Each wall is flat, endless, passes through zero and stands at right angles to its row. A trip goes straight from one point to another. List the walls that it crosses, first one first.
In the rows, 128 means zero.

Walls:
(1): [114 109 140]
(2): [110 146  87]
(3): [122 100 167]
(4): [112 192 172]
(5): [160 132 205]
Trips:
[134 145  98] to [153 143 150] -> 4, 5, 2, 3
[ 94 117  84] to [149 153  87] -> 1
[204 147 115] to [167 136 144] -> 4, 3
[166 158 146] to [127 139  87] -> 2, 5, 4

Walls:
(1): [ 48 104 154 178 112 179 137  85 140  93 124]
(2): [144 197 121  82  93  44 163 150 144 153 186]
(3): [176 156  97 137  65 105 116 124 135 113 110]
(4): [ 73 146 145 157  95 184  67 126 136 103  83]
(5): [161 103 134 133 161 131 168 170 170  94 105]
Trips:
[126  67 185 139  90 127 148  84 131 156 170] to [127  72 128 124  80 133  91 165 170 109 117] -> 4, 5, 3
[204 134 126 148 140 137 185 162 121 136 122] to [178 135 120 118 129 123 158 172 126 150 100] -> none
[122 168 138 155 140 169 164 114 173  99 119] to [124 101 169 119 165 119 138 173 128 105 163] -> 4, 2, 1
[169 116 135 145 109 141  87 135 138 150 174] to [146 132 102 101 149 125 157 159 146 196 130] -> 5, 3

Walls:
(1): [136 101 125 168 159 110 161  63 129 164  83 109  72 131 159 161  70 152
 103 110]
(2): [139 160 105  98 125  82 167  54 151 177 154 107 142 122 150 131 135 164
 139 106]
(3): [114 143 134  53 120 127 161 132 120  89 133 134  31 129  91 192 130  88
 143 110]
(4): [103 116 165 157 116 143 118 124 103 116 175 160  89  92 177  99 175 166
 158  64]
Trips:
[ 88 163  99 132 105 104  81 193 161 159 122 117  80 164 157 129  78 118
 126 129] to [135 180  68 112 131 211 109 125 212  75 118 152 138 196 169 134 134 113
 166  84] -> 1
[155 158  99 151 152 115 123  81 126  94 156 121  87  70 124 123 125 129
 105 151] to [105 101 179 171 106 102 139 129 108 122 174 128 146 121 137 103 173 174
 152 151] -> 3, 1
[102  85 109 117 121 117  83 181 120  57  59  96 206  78 129 158  87 141
 189 138] to [ 73 141 150 129  99 127 127 151 140 130 178 127 164 183  84 110 112 174
 105  98] -> 4, 2
[112 170 173 175  95  87 144 113  76 125 151 123 133 156 156 166 135 181
 185 121] to [ 90 156  75 173 132 121 112 173 104 122  91 125 134 117 116 135 119 145
 112 114] -> 2, 4
[113 122 132 133 142 173 127 121 192  72 131 158 123 141  96 123 163 149
  99 122] to [136 143 141  63 114 132 112 119 112 130  92 110  56  86 114 135  94 127
 183 176] -> 4, 1
[117 140 153 110 144 142  79 117 156 138  90  99 115 139 157 127 175 109
 137 115] to [104 133 151 169 175 186  81 144 170  89 129 138 137 134 131 152  75  84
  99 148] -> 3, 4, 1
[114  76 127  82  77  95 117 101 100 130 169  96  70 148 125 144 105 132
 107 146] to [ 93 125 170 155 103 137  93 162 157 144  90 102 164 152 116 111 139  95
  76 159] -> 2, 1, 3

Walls:
(1): [128 181  86 139 142 110 135 119 125 139  78 124 166 117 173  94 152 133
 152 111 127  88 102 142 134 152 119 147  87 126 121 138 141 121 162 132
 110 116 162 125  76 117 140 107 109 101 184  88]
(2): [ 74 106 121 169 175  79  88 141 146 135 142 154 162 137 136 126 150 147
  85  76 128 142 108 109 153 159 170 144  93 173 105 125 141 122 174 118
 152 142 138 119 130  94 113  99  90 190 138 113]
(3): [ 87 182 130 109  92 143 200 155 146 150 142 198 173 134 179 175 166 141
 151 119  94 153  93 128  98 167 110 122 171 106  76 125 137 162 113 188
 124 128 170 104 136 139 103 132 132 145 122 183]
(4): [153 134 115 116 123 120 114 135 121  36 125 171 108  72  83 159 162 189
 168 104  96 118 149 109 112 167 141 145 125  70 113 204 169  92  84 229
  95  65 176 135 115 178 139 108 137 127  76  77]
(5): [118  74 106 115  89 106 157  96 177 115  88  93 185  84 104 134 148 139
  98 149 132 186 120 165 169 116 138 115 110 136 129 130 129 101 169 149
 184 107 118 145 128 114  92 141  93 139 165  91]
(6): [174 161 207  90  91  90 103  65 105 114  78 124 126  73 132 178 124 151
 169 123 169 101 174 134 113 107 138 137 116  73 140 146  96 133 139 118
  67 132 147 133 139 103  92  94  96 161 160 158]
(7): [ 91 130 164 107  97 147 170 111 121 125 123  97 157  76 137 109 140 140
  98 176 102 111 132 122  97 166 111 153 123  67 169 107 171 133 147 127
 100  87 130 131  94  72 147 155 180 149 132 160]
Trips:
[143  87 125 144 140 165 110 119 155  90 157 147  97 126 120 124 114  85
 189  86 128 159 117 149  80  97 134 108 140 132 121 174  71 122 121 121
 142 140 108 173 146  89 148  75 123 109 140 108] to [185  73 120 162 147 139  82 112 168 159 123  98 214  79 108 177 104 127
 147 147 125 159 136 143 161  95 167 116 137 111 178  46 116 148 141 155
 109 136 119 132 151 120 127 160 176 187 103 123] -> 5, 4, 2, 7
[ 80 159 121  71 107 145 117 198 123 152 170 152 169 121 159 108 124 162
 156 156  89 115 147 142 133 134 158 141 110 133 134 134  95  68 150 161
 152 131 174 120  93 102 150 189 123 142 166  97] to [ 95 148 171 146  76 186 140 172 158 129 168 117  93 128 143 100  82 165
 205 147  76  87 109  81 152 158 116 168 131 125 152 132 124  83 175 121
  83 153 143  95  91 103 147 124 131 190 158 161] -> 5, 6, 4, 2
[117  66  61 174  94 120 127  99 140 122 155  92 158 174 166 119 135 114
  95 111  92 152 167 102 134 110  72  75  82 143 162 125  99 128 162 157
 119 141  91 108 140 146 210 139 137 120 136 121] to [163 141 123 130 125 164 164 175 103 108  93  68 107  90  97 151 108  87
  83 137 151 156 173 107 169  83 205 139 121 124 116  45 109 114 117 124
 137  85 125 145 126  92 140 156  82 118 152 137] -> 2, 7, 6
[ 90 150 113 123 125 120 135 169 171 112 175 168  48 109  94 183 113 138
 178 173 130 133 102 139 121 123 123 161 138  32 128 106 146  96 138  94
 155 141 107 156 146 127 110  75 135 137 182 128] to [145  30  87 135 119 132 165 123  70  76 164 156 116 133 127 136 143 114
  95 179 134 172  94 172 169 182 121 128 132  99 112  97 120 111 117 153
 155 166 171 118 129 116 146 111 162  92 119 110] -> 5, 6

Walls:
(1): [149 146 145  80 129 138 148 138 106  57 154 138 184 164  97 101  96 166
 174  51 119  75  85 106 161 104 155 101 129 113 174 116 116 137 149  78
 132  71 146  80 106 116 103  96 146 163 121  98]
(2): [121  99 111 154 147 112 120  82 155 179 103  87 131  93 150 115  75 119
 127 106 163 197 143 180 101  74 152 142  87 104 122  96 153 109  75 100
 107 104  99  92 179  97 129 119 144 141  97 147]
(3): [ 96 131 122  54 142 147 123 157 144 149 186 125  96 152 153 125  77 114
 137 115 151 124 157 171 180 103 127 140  82 135 145  84  81 111 109 151
 117 162 123 122 175 153 129 119 165 139 117 127]
(4): [100 132 139 127 180  88  77 104 120  78 143 119 165 145 137  96  85 113
 140 134  97 146 139 152  79 133  91 127 125 143 152 101  91 102 133 166
 147 134 149 118 143 151 126 150 197 130 156  68]
(5): [114 184 102  98  93 103 120 113 145 106 112 153 131 119 139 119 127 152
 144 158 170 131 137  92 141 122 112 161  97  78  33 147 117 130 130 134
  92 184 128 104 135 118 146 147  73  52 151 146]
(6): [136 127 165 146 142 145 111  90 163 160 103 122 161 198 111 179 208  94
 169  43 110 118 137 121 129 111 126 128 106 123 159  81 145 152 139 117
  92 194  83 102 108 130  98 164 151 121 142 122]
(7): [ 80 141  32  84  85 137 141 146 193 114 121 137  81 128 146 107 139 123
 131 194 187 146 104 145  92 116 206 155  81 158  63 133 120 122 118  71
 119 141 180  64 161 145  92 123 165 155 127 119]
(8): [135 104 146 177 102 122  78 172 109 174  97 152 151 137 164 110 168 113
 127 147  95 106 133 142 133 143 140 150 127 140 146  77  79 163 137  65
  43 162 171 158 108 146  99  84 107  61 116 136]
(9): [125  48 136 132  98 170 186  99 174 168 184 131 125  85 119 136  80 182
 175  95 132 103 147 129 195 138 146 126 123 116 120 126 176 108 138 164
 124 130 143 139 129 120 142 110 105 111 145 117]
(10): [107  94 101  92 115 197 186  95 186 176  83 125  58 159 112 183  69 142
 113 167 135 160 144 116 114 190 125  83 125 137  99  28 106  52 156 114
 124 106 147 162 126 122 112 193 157  96 117 132]
(11): [149 175 163 132 145 135  82 143 118  82  90 108 135  94 123 156 182  95
 149  81  85  59  73 179 115 113  75 101 163 108 116 145 139 170 113  99
 130 163 118 157 154 109 126 115 124 124 114 131]
Trips:
[138 131 154 120 152 179  89 102 179 140 115 172  39 124 107 127 122 108
 127 100 116  97 149  76 113 122 156  85 145 106 129 130 101 181 111 142
 128 113  98 128 137 147 159  88 176 121 140 165] to [ 94 145 197  67 125 180 136 136 111  80 101 150 182 120 125 144 113 140
 167 150 119 155  87 124 120 110  91  97 138 160 145 125 162 133  70 151
  87 158 105 162  71 121 146  98  95 132 157  83] -> 1, 10, 4, 3, 5
[141 112 124  57  85  57 130  99 166 154 113 113 163 107 158 196  99 147
 140 133  76 125 165 129 100  98 191 134 108 157 135  89 166 145 214 121
  80 123 100 128 151 124 189 147 149 126 160 139] to [111 151 106 139  99 117 126 124 127 149 157 122  97 131 113 123 122 101
 117 114  70 127 135 165 126  90 130 155 134 128 160 127 103 128 125 159
  93 159  59 153 157 148 132 106 103 115 109  91] -> 7, 10, 11, 5, 9
